Every row gives one point. The ring and each string are closed loops that go straight from each point to the next, and from the last back to the first. Before rounding, they use only three directions, however many columns there are. Count how often each string passes through the ring. Passing back the other way cancels.

Ring, 10 rows:
[[ 44  20  25]
 [ 42  60  29]
 [ 22  79  22]
 [-12  83   8]
 [-49  65  -8]
 [-64  43 -17]
 [-65   9 -22]
 [-41 -17 -17]
 [ -9 -22  -5]
 [ 22 -10  10]]
String (9 x 3):
[[ 49  -8 -17]
 [ 34  14 -10]
 [  8  22  11]
 [  8   7  53]
 [ 36 -16  40]
 [  8 -26  51]
 [ -8   3  23]
 [ 12   6 -14]
 [ 32  -9 -22]]
Times through: 0
String, 13 rows:
[[-51 -44 -29]
 [-59 -43  14]
 [-45 -28  25]
 [-26 -59   1]
 [  1 -37 -21]
 [ 10 -12 -28]
 [ -2   6 -10]
 [-22  -8  17]
 [-35 -37  14]
 [-32 -43 -24]
 [-30 -40 -53]
 [-68 -50 -14]
 [-73 -50  -9]]
Times through: 1

Ring (6 x 9):
[[ 36   0  15  -6  -7 -16  -8  40   5]
 [ 25  44 -21 -17  -8 -13  -3  50   9]
 [-29  63 -50 -15  -6  10 -10  19  -5]
 [-60  43 -49  -2  -3  26 -18 -10 -19]
 [-47 -12 -12  15  -2  24 -22 -21 -25]
 [-11 -26  14  12  -3   7 -19  -3 -15]]
String:
[[-34  45 -16 -17  -4   6 -20   6  -4]
 [-19  29 -30  -3  -5  10 -12  14  -9]
 [-27  38 -15 -14  -5   5 -18   9  -5]
 [-33  53 -15 -22  -5   3 -20   9  -2]
 [-14  28 -30  -3  -5   8 -10  17  -8]
 [ -1  50 -81   2  -8  13   5  39  -9]
 [ 11  70 -90  -7 -10   7  10  55  -1]
 [  8  76 -48 -25  -9  -7  -2  50   9]
 [ 28  72 -60 -19 -10  -9   7  65  10]
 [ 33  45 -67  -2 -10  -2  10  61   1]
 [ 47  57 -68  -9 -11 -10  14  75   8]
 [ 28  64 -31 -25  -9 -16  -1  60  14]
 [  2  64   0 -35  -7 -17 -15  37  14]
 [-10  47  -2 -24  -6  -8 -17  23   5]
 [ -5  28 -27  -4  -6   4  -9  23  -5]
 [  1  24 -48   5  -7   9  -2  29  -9]
 [ -5  35 -47  -1  -6   8  -4  27  -7]
 [ -4  42 -78   6  -7  16   4  34 -11]
 [-24  74 -95  -5  -8  19   2  31 -10]
 [-54  91 -50 -30  -5  11 -17  10  -2]
 [-59  83 -21 -35  -4   6 -26   0   0]]
Times through: 2
String (21 x 9):
[[-41  89 -56 -27  -6   9 -13  19  -1]
 [-11  69 -85  -7  -8  13   3  38  -6]
 [  3  44 -73   3  -8  11   4  39  -8]
 [-12  40 -19 -14  -6   0 -13  21  -1]
 [ -9  57  -8 -28  -6  -8 -16  27   7]
 [  8  79 -14 -39  -8 -19 -11  47  17]
 [ 34  67 -53 -19 -10 -12   6  67  11]
 [ 35  48 -68  -3 -10  -3  11  64   3]
 [  5  26 -40   1  -7   5  -3  32  -6]
 [ 14  29 -60   6  -8   7   4  41  -7]
 [ 16  62 -69 -10  -9   0   6  54   2]
 [ -8  81 -42 -30  -8  -5  -8  39   8]
 [-29  92 -29 -39  -6  -4 -16  26   9]
 [-29  83 -65 -21  -7   9  -7  27  -2]
 [-18  50 -85   5  -7  21   2  27 -14]
 [-18  37 -75   9  -6  21   0  22 -16]
 [-50  73 -85  -7  -6  26  -7  11 -14]
 [-61  77 -47 -23  -4  16 -20   0  -8]
 [-52  64  -3 -31  -4   3 -28  -3  -1]
 [-37  49 -10 -21  -4   4 -22   4  -3]
 [-49  73 -15 -32  -4   3 -25   4   1]]
Times through: 1
